Each row is a point. Two turns around zero, p and q, are shown by what they do to some points. Where does a point land after both, in the order given? Backwards means that the second turn is done in reverse. Each puzzle has new turns, and all numbers are rounded.

Turn p:
[-22  -1] -> [-22  -1]
[ 35 -13] -> [ 35 -13]
[ 25 -24] -> [ 25 -24]
[-23  18] -> [-23  18]
[-16  20] -> [-16  20]
Turn q:
[-20 -29] -> [-30  18]
[12 35] -> [ 36 -10]
[ 9 -6] -> [-5 -9]
Where do these land?
p, then q backwards: [7 6] -> [-5  7]
p, then q: [23  8] -> [  9 -23]
p, then q: [-31  16] -> [14 32]
p, then q backwards: [ 18 -43] -> [44 15]
p, then q: [-16  13] -> [12 17]

Turn p:
[ 16 -27  23] -> [37 -4 12]
[22  5  5] -> [ 15   2 -17]
[-17  11   3] -> [-15  13   7]
[-22  10 -31] -> [-37 -12   0]
Turn q:
[24 15 33] -> [  2 -19  39]
[-29 -17 -35] -> [ -3  19 -44]
[ 6 23  5] -> [-15   2  19]
[21 -1  4] -> [13  3 17]
[-8 -6  9] -> [  0 -12  -6]
[-13 -13 -16] -> [  3   8 -23]
Where do these land?
p, then q: [ 9  4 -9] -> [ 4  9 -9]
p, then q: [  9 -48   7] -> [ 41 -19  20]
p, then q: [-2 15 24] -> [-19   8  19]
p, then q: [ 0 15 -9] -> [-10   8 -12]
q, then p: [-39   4   2] -> [-26 -23  18]
q, then p backwards: [ 22  11 -15] -> [-15   3  25]

Turn p:
[ 13  21 -13  18] -> [  4  10 -12  29]
[ 24  -5 -11 -33] -> [ -6  10 -33 -24]
[  5 -22  31 -33] -> [-10  14  11 -46]
[-10   0  -6  37] -> [20 -9 15 28]
[  8  -3 -32   1] -> [ 13 -12 -27   7]
[-40  10  31  10] -> [-21 -12  46   7]
Turn q:
[ 21 -19 -42  30] -> [-51 -21 -21   5]
[21 -9  1 -4] -> [ -1 -18   2  14]
[ 19  33  15 -15] -> [24 15 -2 33]
[-23  -6  -5 -10] -> [  8   2  -6 -24]
[-37   2  31  -1] -> [ 19  23  26 -27]
Where do these land?
q, then p: [-31  38  -1  17] -> [-40   7 -14  29]
q, then p: [ 30 -23  13   3] -> [ 24  -1  29 -13]
p, then q: [-48 -12   3  41] -> [-11 -24  59   4]
p, then q: [ 12  11  -3 -35] -> [ 10   9 -30 -21]
q, then p backwards: [10 -7 -6 23] -> [-14  20   6 -10]
q, then p: [ 20  -8  11 -24] -> [30 14  1 -7]
p, then q: [  8   1 -17 -25] -> [  0  -7 -27 -14]

Turn p:
[ 11  -2 -11  -8 -27  -7   2   8] -> [ -5  -1 -21  -1 -10  14  19   4]
[ -2 -13 -28   0   6  41  10  31] -> [-15  12   7  -2  48  24  16  13]
[-11  -2  13   9  -3 -12 -28   8] -> [ -8  15  -3  14 -11  -3 -10 -25]
[  0  17 -26  -2 -11  -1   9 -47] -> [ 26 -46   1 -13  -4  -2  18 -10]
[ -9   4   8 -17  -3 -31  35  -3] -> [ -5 -16 -10 -26 -25   6 -22  21]
[ 16   1   2   8  35  -2 -38 -12] -> [ 19  25  20  -1   2 -33   7 -25]
[-48 -32  -4  15 -30  -1   0  -1] -> [-12 -19 -35  14  19  25 -30 -26]
[-12  -3   6 -37   7   6   9 -21] -> [ 34  -5   8 -11  -5  20 -16  10]
[ 28  18 -17  10  13  13 -14  23] -> [-16  20  20  -1   9 -10  36   1]
[31 -3 18 17 -2 -5  4  6] -> [ -8  10 -10  13  -8 -28   9  18]
[-4 16 38  6 15  1 12  8] -> [-11   3  22  14 -13 -13 -25  20]
Turn q:
[-33 -18   3  -7 -14 -41  17  18] -> [-16  16  42  30   3  -6 -18 -21]
[  5   5 -14  21 -12  41 -13  -9] -> [ 25 -22 -29  -5  26   3   3  13]
[  9   7 -14 -14   9  26  20 -14] -> [ 10 -16  -9   2 -13 -19  17  25]
[  1   3  34  12 -11  23 -11   5] -> [ 34   4   2 -23  10  14   3 -11]
[ -6  -5 -10  37  34  -2  14  13] -> [-19  28  -6   3  32 -10  26   9]
[  3 -13   0  32 -11 -29 -26   2] -> [-24   6  -5 -11  29  13 -24 -23]
[ 14 -10   2 -23  42 -12   7 -29] -> [-35  -9  11 -19 -29  -2  26  18]
[ -7   6 -10 -37   3  -7  -6   2] -> [ -5  -6   4  20 -31  12  -4   6]
[  8  32  25  -1 -14   2  -7  -9] -> [ 21  -3 -14 -16 -17   0   2 -29]
[  6  -6 -16 -20 -26  -3   5  21] -> [  9   3   3  19 -10  -6 -34  11]
Where do these land?
p, then q: [-20  18  23  14  -8  -2   7 -22] -> [ -7  -7  13 -17  28  16 -21  -6]
p, then q: [ 29  -7 -23  25  -6  15  -5 -15] -> [-30  14  12   2   0 -33  11   9]
q, then p: [ -2  16   9  28 -20  -4  -7  19] -> [ 21  -7  21 -12  -3 -20  19 -12]
q, then p: [ -5  16 -12  -4  -2  20  18  12] -> [-21  -1 -10  -8  -3 -19  17   6]
p, then q: [ 30 -16   6 -27 -16 -10  12  22] -> [ 22  15 -24  33  -8 -14 -13   9]
q, then p backwards: [-29  14  21  13  30 -13 -25  10] -> [ -5   3 -28 -13 -17  12 -34  29]
p, then q: [ 28  17 -11 -24  26  -8  -2 -12] -> [ 13  13  12 -12 -37 -19 -16  -5]
q, then p: [-25 -26   7 -27 -19  -8 -17 -13] -> [ 16  14 -11  42  15  -6 -19   1]
q, then p: [-18 -25   8  28  33  -3  30  21] -> [-23  -6  41 -11 -19 -13 -29  22]
q, then p: [ 30  14   2 -12 -15  22  -4  -3] -> [  5  17 -20  -8  -5  13  31  -1]
p, then q: [-19 -22 -30 -14  -3  -9  -8 -19] -> [-10 -29  -9 -10 -18  -2   5  31]
